Every row gives one point. A path goes straight from each point to the next, and from the last back to the first. The post is the endless flat space through its rows: a point in 2 columns, a line in 3, a plane in 4, and so on, so that a path can go around it. How many times does the path go around the post? Going back the other way cancels.
(in the rows, 100 means zero)

Post, 2 rows:
0: 135 119  49
1:  92 128 135
Path:
0: 106 195 100
1: 138 134  93
2: 160 105 136
3: 130  98  60
4:  90  59 119
5: 115  90 105
6:  85 102  85
7:  62 155  54
Times around: 1

Post (8 x 9):
0:  99 114 140  77 110 156 141  69 165
1: 119  96 148 127 112 109  21  95 110
2: 142 121 111  95  51 136 111 151 132
3: 122  90 126  98  47  87 130  65   7
4: 105 109 164  62  95 167  20  73 112
5: 114 113 102  61  67 102 122  78 159
6: 113  63  88  97  90 180  14  65  31
7: 126 119 142  74 151  11 131 145  95
Path, 8 rows:
0: 147  65 152  82  86  91 102  96 117
1:  97  79 153  55  68 136 109  76 146
2:  89 107 155  76 135 141  72 121 124
3: 107 133 121  95  63  89 132 115 122
4: 118 155 151 124  92  85  93 157  79
5:  89 120 141  95  75 124  74 130  93
6:  92  82 166  75  77  99  90 112 137
7: 126  40 117  69  41 139  85  67 145
Times around: 0

Post (17 x 18):
0:  84 113  98  80  87 126 119 101 122  76  68  62  49 170  71 143  98 118
1:  86 133  64  83  82 125  80 110 136  85  71  51  62  72 114  97 110  73
2:  60 133  48  62  95 122 120  68  91 122  45  51  77 114  71  76  75 130
3: 125 112 141 148 123  90  93  90  98  96 140  73 137 103 127  99  64  84
4: 139 110 149 118  87  83  39 103  91  79 132  80 111  73 126  72  41 139
5: 103 125 144 145  65  92  65 117 121  95  96  90 167  99 132  99  73 127
6:  80 137  93  81 111 156 109 150  76  92  78  68  60  93 108 116 103 119
7:  77 132 104  46  92 135 139 104 150 117  64  91  51 122 102  82  90 119
8: 109 127 108 118  76  43 100 119  84  87 133  96 109  76 126  90 100 117
9: 110  91 148  84 100 126  66  84 101 117 118  82  99  99 118 113 195 155
10:  82  94 144 124 135  93  88  93 128  90  45 105  64 100 130 104 167 163
11:  96 110 134 119 120  96  51 128 118 129  82 109  78 125  90  81 160 128
12:  57 104  49  71 105 133  98  90 138 102  57 134  62 102  90 120  79 116
13:  95  99 143  98  97  94  73  91  94 147  35 110  61 102 132 125 152 121
14: 129 115 108  79 117  77  68 117  98  67 107  83 131 128 152  87  71 110
15: 125  95 119 166  78  91  63 100 101 111 137  85 120 132 173  72  70 145
16:  84 103  75  85  76 131 122  77  79  79  42 110  69 112  91  55 109  98
Path, 15 rows:
0:  93  99 129  77  99 100  95  99 115 103 115  87  79 106 145  95 107 122
1:  69 145 129  88  59 111 120 137 113  86 116  99  63 123  98  98  68 139
2: 104 144 107 129  88  98  86  89 119  51 108  93 102 108  74  90 103 106
3: 101 138 112 121  99  84  82  65 100 133  90  80  98  91 113 113 125 128
4:  67 141  99 111 100 112  81  79 135  82  83 111  79 113 109  91  81 107
5:  70 120  92  75  68 114  85  98 125 100 124  42  75 108 117 117 128  67
6:  87 109 113 136  84  93  86 103 117 139 117  52  57  97 113 114 106 134
7:  99 106 102 111 107  99 120 112 119  94  76  44 114  90  92  95 116 142
8: 134 107 109  88 128 101 107  74 100  72  79 116  90 133  90  62  98 141
9: 113 124 131 121 127  88 129 101 123  93  66  78  82 113 120  62 118 117
10: 120  92  93  69 118 126  68 136 130  93  86  48  87 115 119  79  57 131
11:  79 112 115  87  86  61 107  78 118  90 107  51 112 122  82 121 105 138
12:  83 112 150  84 117  95  89  94 107 116 104  80 107 122 120  84 117 111
13:  73 133  84 106  57 105  73 102 107  94 103  70  83  71 125 104  73 136
14:  69  95 103  94 101  88  96 102 117 107  74  99  89 123 124  78  81 143
Times around: 0

Post, 17 rows:
0: 147  96  48 124  84 101 106 121 132 105  92  83 113 128 106 123  98 135
1: 118 117  68  94  98 111  97  93  68 145 109  88  86 118  73  86 140 131
2: 106  76 104  81 130 101 108 121  77  89 120  86 137 125  83  88  80 128
3: 104 118 111  86 101  59 119  67 104 130  76 135 105 110  92  58  80 116
4:  69  96  95 102  85  92 108  77  72 100  90 114  86 120  37  84 124 127
5: 111  97  94 137  78  71  94 136 167  91 128  97  85 111 120  85  85  94
6: 127 116  94  90  96  82  95  62 124 105 114 108  38  93 102 119 119  87
7:  87  68  98 115  99  95 122  95 104 123 108  94  57  77  63  79  98  84
8:  87  97  91 122 111  86  81  82  73 104 121 133 102  62  82  77 144  72
9:  87  95 117 121 102  93 111  95  76 109 126 103  95  85 108 109  85 108
10: 140  65  93 109  66  75 109  59 111  67 102  88  94  90 113 128 149 135
11:  83  86  93 124  91 104 138  97  69 103 127  66  97 100  86 101 111  54
12: 116 117 104 100  87  14  55  56 143 116 103 122  79  85  76 119 140 120
13: 104 142 122 101 127 111 105  89 107 118  90  75 105 103  89  75  86  93
14:  99  79 111  96  85 102 128 134 118 113  74 104  86 122 115  96  95 101
15:  65 137 135  69  93 140 108 109 118 101 141 131 142  65 115  97  75  97
16:  27  46  88  76  73  67 116 112  74  52 108  68  70 103  89  83  97 104
Path:
0: 149  87  75 121 102  67  77 105 115 118 120  96  89  86  86 126 102  89
1: 117 128 114 155  96 101 126  92  91 110  98  94  45  92  89 109 116  91
2:  80 127  74 126 122 124 135 115  71 126 141 109  89  89 125  60  58 105
3:  57  54  69 106  86  76 118  94 103 119  64 151  74 110  77  79 112 108
4: 123 116  70 142  70 105  88  89 122 104 126  84 114 114 112  56 113 104
5:  71  64 149  74 121  74 128 117  26  91  34  73  72 105 101  60  76  87
6: 119 103 103 104  84  33 136  74 103 107  87 104  97 124 102 102  96 134
7: 114  39  52 138 116  89 107 109 114  79 140  95 112  67  73 101 122 108
8: 118 120  84  89  90 128 101  70 135 138 128 105  86  87  61  95 116 125
9:  81   5 126  86  90  49  90  88  31  93 106 103  76  91  92 148 112  82
10: 134 124 110 129  91  83  91  75  81 141  89 102  91  95  64 110  91 135
11: 116 136 125  59 144  82  84 122 102 142  64 113  95 124  65  95 139 134
12:  75 100  78  81 101 104 141  86  78 106 165  92  82 106  88 111 138  81
13: 110 126  70 100  94 103 118 103 161 109  91  84 102 108  62  67 118 123
14: 167 139  52 157  65 114 131  42  98 118 102  80  68 123  78 120 123 136
15: 114  97 114 124  81  96 113 118 106  77 140  68  92 102 139 129  70  42
16:  74  67 133 100  74 112 122  70 104 103 130 100  93  85 106 106  81 113
17:  36 108 104 117 102  87 149  74  87 118  70 106  67  95  65  75  69  71
18: 111 114 129 125 117  44 115  94 108  77 128  84  94 112  85  78 126  94
19: 112 123 119 134  54  85 103 108 102 127 120 114 120  86 113 120  91 127
20: 103  43 109 105  98  75 134  52  75 109 109 100  99  69  58  83 102  81
21:  98  69 112  65 131 123 109  97  69 106 102  95 130  67 116  84  85 104
Times around: 1
